Each row of a before or after table is a point. One or more steps were done to the points. Then noise was added and the rows were shuffled. The steps act on how far a point lies along the listed directions, d1 being the first. What was done? A step turns or swaps two directions, mirrors them in a line or flattens them onto one, adds a multiple of one to another, or multiplies one. Angles are multiples of 10 degrees, from the lower direction toward the higher: turns from -170 to 170, lines from 10 to 170 but not 90. Use the fewest steps. Two steps may share a direction if one is a turn and the other turns, adds or multiplies; they go together, in the order done. Otherwise the lowest direction goes first.
In the rows, zero is written as 128.

Directions:
(1): [134  84]
(2): [172 134]
Before, 8 rows:
[[182  97]
 [131 133]
 [137 166]
 [111 101]
 [150  89]
 [119 152]
 [101  60]
 [139 166]]
After (8 x 2):
[[167 111]
 [154 137]
 [ 91 107]
 [ 96  73]
 [101 150]
 [137 129]
 [166 118]
 [ 62 158]]
Steps: turn d1 and d2 by -90 degrees

Directions:
(1): [116 166 111  65 138 120]
(2): [168  93 165  92 131 105]
Before:
[[133 118 111 176 100 139]
 [136 104 142 172 127 133]
 [125 101 136 177 118 144]
 [121 135 125 117 137 124]
 [158  62 161 144 144 120]
 [ 94 217  77   7 148 110]
 [136 124 116 180 133 125]
 [110 115 132 149 125 147]
 [127 147 132 110 145 126]
 [134 153 127 113 157 114]
 [111 131 114 150 110 147]
 [123  96 141 162 108 124]]
After (12 x 6):
[[101 147 113  92 120 118]
 [117 128 135  95 132 133]
 [139 121 136  91 116 124]
 [115 152 118  75 134 128]
 [116 159 116  93 143 126]
 [142 126 139 159 148 121]
 [ 80 165  81 119 151 146]
 [142 145 113  77 114 117]
 [178  29 181 235 108 123]
 [143 149 114  93 146 105]
 [128 117 135 138 132 124]
 [133 122 142 150 139 130]]
Steps: turn d1 and d2 by 170 degrees

Directions:
(1): [172 125 139 104 206 129 132 113 157 118  96]
(2): [108 136 134 119 100 166 112  48 148 106 101]
Before:
[[157 127 132 124 140 105 150 191 115 131 150]
 [136 138 139  91 174 153 123  96 172 103  90]
 [150 126 131 113 185 118 142 143 137 141 113]
 [118 117 130 119 156 101 135 181 120 126 167]
 [169 120 127 144 173  96 142 186 131 143 131]
 [132 145 137 121 143 174 103  52 135 107  93]
 [196 118 138 118 249 103 136 164 154 157 109]
 [124 108 132 113 100 167 100  97 140 107  96]
 [164 108 109 129 200  80 148 211 105 154 161]
 [125 134 135 133 133 118 138 112 134 131 128]
 [123 125 130 132 166 137 120 132 131 124 131]
 [141 132 118 119 118 162 131  54 136 117 122]
 [135 134 136 111 159 136 128  90 136 105  89]
 [ 81 141 125 142  49 165 127  47 130 106 132]]
After (14 x 11):
[[ 95 137 126 132  84 140 121  94 112 111 113]
 [111 127 128 132 145 149 115 108 133 120 128]
 [135 136 146 111 156 178 104  16 179 120  71]
 [172 117 125  94 225 143 127  72 161 111  90]
 [166 128 139 123 174 140 126  89 167 114  88]
 [ 77 145 128 118  74 163 114  91 144 110 121]
 [109 104 121 136  67 143 106 155 109 126 133]
 [115 132 107 142  68 141 136 112  99 137 166]
 [135 120 138  97 191 124 129 121 150 105 128]
 [119 135 137 135 123 118 137 114 131 132 131]
 [120 133 133 109 139 151 126  77 147 124  98]
 [ 86 146 121 155  61 153 103 109  89 131 148]
 [173 131 144  99 172 135 142 120 151 108 108]
 [ 98 131 110 165  65 100 151 188  86 148 192]]
Steps: turn d1 and d2 by 90 degrees

Directions:
(1): [136  91 135  89 140 131 157 134 192 162  88 131 183 168 136 101 111  87
  87 121]
(2): [ 85 155 124 108 114  83 121 127 179 117 188 127  84 166 163 133 136 120
 109  70]
(3): [130 137 129 128 102 125 173 170 132 137 106  69 108 147 117 212 171  97
 123 153]
Before, 8 rows:
[[163  72 137 118 134 180 166 157 123 154  55  97 194 127 109 130 117  66
  107 168]
 [146  98 125 117 131 127 139 125 122 146 108 137 170 138 132  94 104  98
  123 137]
 [122 127 120 120 130  80  77  75 151 108 198 205 119 153 163  47  65 147
  121  55]
 [147 146 127 173 104 170 150 157  44 141  93 123 104  55  98 176 144 138
  166 186]
 [142  95 129 110 162 127 107 123 177 142 114 193 153 163 130  67  74 132
   94 105]
 [113 139 140 114 143 111  76  60 158 119 233 170 105 128 176  63 101 160
  128  50]
 [157 132 116 160 118 140  95 116  57 110 120 142  98  78  99 138 121 171
  174 154]
 [127 149 113 108 112 122 157 136 135 146 136 110 126 147 136 143 147  97
  114 148]]
After:
[[193 101 150 143 124 188 172 140  84 161  74  64 159 104  91 201 159 111
  144 199]
 [148 107 116 121 128 128 100 107 121 130 120 166 130 116 123  91  96 150
  139 122]
 [138 113 120 129 127 124 123 123 101 130 134 140 148 126 132 101 105 118
  139 131]
 [106 119 124 125 139 129  86 100 134 106 178 166 127 118 153  57  89 123
  117  81]
 [204  97 128 156 106 156 168 153  62 140  47  97 163 118  82 194 131 109
  151 207]
 [116 160 109 109 114 109 143 126 137 136 159 121 111 143 145 129 141 106
  116 129]
 [100 143 124 119 131 117 104 107 147 140 171 197 110 109 162  60  89 139
  123  79]
 [170 109 126 152 147 160 127 152  99 138  80 148 136 123  87 146 109 143
  132 171]]
Steps: multiply d1 by 0; swap d2 and d3

Directions:
(1): [116  78 147 146  89  96 126  92  90 142 163 123 186 116  97  86 157 114
 160 150 114 105 175  98 125 150  86 161 165 105 134 128  63 129 105 126
 125  94  70 106 146 132 153  87 112 182 141 195]
(2): [155 130 134  84 168 103 139 108  67  69 156 165 142 145 117 121 140 166
 117 129  95 151 120  57 100 125 175 174 212 159  97 128 131 130 139 119
 104 167 138 111  83  99 104  86 113 101 130  93]
Before, 13 rows:
[[134 117 138 130 115 116 137 120 100 111 153 131 152 141 111 134 134 142
  125 138 124 124 139 111 121 130 128 143 159 146 127 114 111 129 130 119
  126 143 114 120 130 108 130 111 114 116 151 131]
 [134 144 113 119 139 152 131 151 170 127 100 137  86 118 137 161 110 124
  106 104 141 158 106 160 142 106 116 118 104 156 128 141 167 123 135 125
  131 145 152 148 128 140 113 156 134  98 129 101]
 [143 100 139  92 126  96 156  82  53  90 156 150 166 125 118  84 153 146
  134 140 104 111 143  67 106 132 149 167 216 121 118 141  90 123 136 129
  117 134 111  98 104  97 116  81  88 137 130 144]
 [178 141 129  81 192 106 150  89  68  53 151 172 128 157 116 114 149 171
  125 132  90 161 107  40 103 129 173 179 223 176  82 131 135 128 136 115
   86 182 146  90  70  94  92  96 100 101 126  81]
 [128 109 148 117 127 134 124 119 123 112 143 121 128 127 128 120 133 130
  121 137 135 129 125 108 126 116 111 131 151 126 108 128 106 120 119 134
  130 116 116 133 121 119 131 105 126 137 138 135]
 [133 125 135 116 122 114 146 137 110 116 136 136 139 123 132 111 123 142
  127 127 104 140 137  96 120 135 128 143 143 139 126 131 124 127 136 131
  125 139 118 133 133 138 124 126 128 132 139 136]
 [158  95 141  89 149  77 126  79  42  70 177 173 179 140 106  89 159 155
  145 137  76 137 159  39 101 140 143 193 224 144  89 115 103 117 127 106
   99 156 118  81  86 116 130  68 111 135 133 147]
 [130 148 131  97 168  96 135 116  89  77 155 158 144 134 134 116 125 151
  119 124 109 142 117  80 113 118 150 160 181 142 110 129 141 128 123 124
  110 165 139 119  94 118 102  93 117 104 127  79]
 [110 102 133 150  79 116 120 107 106 141 155 115 165 115 109 107 145 107
  164 141 149  96 174 129 129 157  80 125 133 103 145 115  79 125 104 129
  134  90  81 118 157 134 155 108 110 178 137 189]
 [108  95 129 147  98 120 121 106 135 145 144 122 157 106 114 118 150 101
  130 150 120 114 177 127 128 138  88 134 130 113 133 132 100 128 109 121
  141 100 104 119 144 143 143 123 128 145 138 179]
 [137 141 111 103 131 147 147 139 131 115  99 121 103 138 140 149 116 143
  111 111 152 133 118 136 136 127 157 107 107 132 140 125 156 114 134 138
  130 141 146 140 112 126 128 145 139 107 119 103]
 [126 160 112 120 146 151 121 152 164 136 108 119  92 134 162 145 110 132
  111 127 150 134  98 148 140 112 151 111 102 133 112 122 160 131 144 129
  133 132 151 131 117 134 125 153 138  99 105 103]
 [149 114 133 101 152 108 140 110  80  72 157 144 129 148 110 116 146 147
  129 138 105 140 118  63  98 140 154 173 201 147  95 118 115 124 126 123
  113 150 135 124  90 112 111  83 119 120 133 114]]
After, 13 rows:
[[109 117 121 195  78 155 125 124 197 198 100  86 120 117 132 113 127  76
  163 140 164  97 141 197 170 141  47  85  38  94 156 132 102 125 104 137
  145  81 100 121 184 164 160 177 129 182 122 192]
 [130  89 136 119 114 109 134 105 105 120 149 148 152 112 102 115 148 120
  134 125 116 141 156  96 124 126  90 173 179 141 123 140 101 126 111 124
  118 128  96 121 130 128 128  95 112 140 142 158]
 [120 107 134 122 121 108 119 106 103 128 152 127 156 129 129  96 144 134
  139 149 127 122 143  93 132 136 125 160 172 119 102 123  93 135 125 130
  127 111  96 103 124 127 140  96 117 147 116 154]
 [116 144 112 136 100 166 147 146 188 165  83  97  90 115 166 136 108 100
  117 121 168  98 107 201 156 115 117  67  53  92 159 141 148 117 140 144
  158 112 151 140 154 137 131 183 129 130 120 134]
 [143 184 105 103 159 152 126 155 138  88 114 131  84 141 151 165 108 146
  106 108 154 145 100 146 120 123 166  94 116 154 120 117 185 127 147 128
  130 162 174 144 107 117 106 155 128  81 117  68]
 [130 149 111 112 157 146 125 134 151 105 120 146  97 124 143 162 125 128
   88 119 120 146 124 127 122 114 151 113 122 151 115 128 172 128 135 117
  139 149 168 135 110 129 109 147 145  78 124  91]
 [107 119 121 169  99 154 127 151 180 159 110  85 101 127 137 137 124  91
  140 138 157 111 123 177 143 139  86  97  63 102 141 114 125 119 113 135
  154  95 130 156 159 158 144 158 146 155 129 159]
 [115 143 115 161 107 165 104 158 217 183  79  98  92 115 163 150  99  92
  131 116 162 115 125 223 166 123  88  65   5 100 149 115 160 114 128 127
  150 107 159 139 164 175 157 197 155 137 115 152]
 [131 102 127 115 104 120 146 108  94 121 128 120 150 133 113 115 143 137
  135 133 139 116 157 103 130 142 128 137 142 118 145 123  99 114 115 140
  126 116  96 120 126 127 145 110 120 148 133 151]
 [128 133 128 130 114 129 147 149 138 134 118 125 123 121 143 122 115 130
  121 123 122 133 130 132 132 134 113 116 102 127 139 132 136 125 135 140
  135 129 126 140 148 153 130 152 134 130 132 133]
 [ 87 130 132 163 102 121 121 134 164 163 127 103 141 106 142 114 116  95
  145 127 151 103 141 169 153 126  70 102  74  93 157 127 119 126 102 141
  144 102 108 134 161 161 143 139 133 159 129 151]
 [119 131 129 151 106 139 129 149 147 140 127 116 121 134 125 154 117 127
  120 128 146 119 127 166 136 126 115 103 100 139 142 117 134 128 136 128
  142 135 133 138 148 124 133 151 128 112 145 127]
 [126 125 139 123 130 151 125 134 150 123 121 115 108 127 142 137 120 126
  111 128 148 128 114 135 131 109 111 115 120 124 114 127 123 122 120 137
  136 115 131 149 123 122 128 131 133 130 135 123]]
Steps: turn d1 and d2 by -170 degrees

Directions:
(1): [134 138 140 144 169 132 154 119 113 106 143 153 202  89 150 104 147 132
  51 164 108 120 100  81 120  64 114 135  92 131 148 130 117  68  88 123
  97 123  79 207 157 139 106 152 185 137 145 106 142 139 161 164 120 103
 155 162 140  85 127 175 155 167  95 145]
(2): [127 117 133  67 129 126 176 141 227  87 154 161  70 150 157 133 174 144
 134 147 140 130 113 115 125 103 168 116 126 196  94 119 159 154 133 118
 121  87  92 146 105 143 140 116 134 126 153 109 134 113  50 135  99 134
  83 203 130 174  98 132 159 138  87 119]
Before, 8 rows:
[[118 105 108  82  92 130 127 143 180 128 126 129  42 179 125 142 133 136
  180 116 144 113 145 169 133 151 150 105 166 166 102 131 144 189 147 136
  149 108 147  80  92 124 153 100  98 121 140 134 125 129  64 106 131 150
   83 148 121 161 129  90 126 110 138 111]
 [137 129 124 153 142 148 126 140  83 138 121 117 172 112 126 114 123 125
  106 139 120 131 116 107 140 118 110 129 134 101 145 133 114 111 118 137
  137 146 126 153 150 111 126 147 129 123 128 121 123 119 160 146 137 112
  168 124 129  92 121 148 129 146 120 140]
 [128 131 143 157 134 144 117 134  67 139 121 126 161 116 113 127 110 112
  107 132 118 145 145 140 135 128 106 131 116 100 123 131 112 112 113 130
  132 144 130 132 132 118 131 143 129 143 126 128 121 134 159 124 142 111
  147 106 124 101 133 131 113 127 122 122]
 [140 120 124 116 130 117 134 142 158 103 122 127 103 134 142 126 127 121
  125 129 124 136 131 141 146 139 145 131 131 138 117 116 142 137 136 117
  130 118 124 127 138 149 134 112 132 136 136 131 127 116 119 129 114 143
  116 148 139 133 126 117 131 148 126 124]
 [132 138 135 153 130 124 121 125  83 144 131 125 170 107 126 115 112 128
   90 139  97 123 109 126 124 114 109 128 111  86 150 136 108  92 104 128
  122 134 128 142 149 116 106 140 144 131 112 123 135 134 164 144 124 120
  136 110 129  85 135 138 136 140 133 132]
 [120 123 117 141 113 129 111 127 110 138 116 109 114 143 119 154 112 114
  150 118 124 136 131 143 126 167 134 129 137 130 137 123 128 141 141 120
  144 138 147  94 123 112 131 119 101 121 125 155 127 127 129 103 144 138
  120 100 124 150 122 113 109 111 144 133]
 [108 116 140  55 137 134 194 139 248  79 164 178  64 142 181 125 188 167
   98 160 133 126 113  97 135  75 164 128 123 225 114 128 148 161 127 116
  100  78  67 163 111 154 144 105 150 142 184  98 145 108  47 144  82 123
   72 232 148 178  90 150 169 149  57 131]
 [127 116 119  97 103 132 159 140 181 122 135 132  79 149 136 148 127 125
  163 127 137 125 117 151 125 158 146 123 125 161 111 127 141 156 157 139
  140 108 132 114 113 122 140 115 110 118 136 121 121 120  96 118 111 137
   92 135 121 171 118 111 120 107 130 129]]
After (8 x 64):
[[131 120 149 108 125 140 155 145 152 109 139 156 102 136 134 132 142 125
  125 145 128 151 137 136 133 116 139 122 119 155  90 118 142 145 118 123
  127 111 101 138 108 129 142 131 124 138 144 113 123 119  87 127 120 117
  101 162 123 146 110 124 136 129  93 115]
 [129 128 138 101 121 125 159 141 173 111 155 145 106 132 146 124 150 141
  104 153 110 125  97 122 123 101 144 115 114 145 119 129 135 121 117 120
  122  99 104 144 123 131 120 126 135 131 134 109 138 121  93 144  99 125
   94 165 128 131 109 140 159 141 105 121]
 [119 124 115 128 112 128 121 133 132 130 122 117 101 148 121 152 121 116
  149 125 129 134 128 137 125 164 145 126 141 143 130 121 134 146 142 120
  144 130 144  90 120 119 130 113 100 122 129 154 126 127 112 101 139 142
  109 111 125 162 121 109 116 114 138 129]
 [121 124 106 154  96 135  79 125  61 169  98  95 125 144  96 130  79 119
  156 102 127 112 155 176 137 170 102 121 162  89 146 144 103 144 134 146
  151 158 175  77 124 104 135 118 106 131 114 151 118 151 157 104 163 136
  140  69 122 103 163  97  99 102 181 127]
 [128 132 115 156 112 136 126 130  91 153 115 104 147 123 110 141  87 114
  146 118 126 122 125 156 127 168 107 133 123 100 147 135 110 123 144 151
  142 146 155 117 143 111 129 133 115 120 118 138 120 135 172 115 136 132
  137  79 119 121 148 114  98 107 164 139]
 [112 144 139 203 152 143  93 104  11 163 109 106 232  78 126 109  88 126
   51 133  97 116 137 113 141 108  65 163 113  67 203 152  70  73  99 134
  105 173 130 154 182 125 108 141 158 149 135 134 143 148 241 140 149  98
  192  68 142  54 157 158 103 139 141 162]
 [142 121 122 150 136 115 109 131 116 120 109 114 134 117 128 123 107 117
  114 125 118 135 136 146 146 143 129 136 127 108 135 124 128 118 135 119
  130 131 133 125 148 142 127 120 131 138 124 136 125 127 160 129 127 141
  141 119 138 108 140 120 119 146 140 129]
 [137 120 125 107 131 146 159 154 154 106 135 141 119 131 144 118 158 138
  117 148 132 134 110 107 136 110 142 119 139 146 117 124 134 139 126 133
  136 118 105 158 133 120 136 136 123 122 142 109 127 109 101 146 117 120
  130 173 123 131  99 142 145 147  94 134]]
Steps: mirror d1 and d2 in the line at 10 degrees
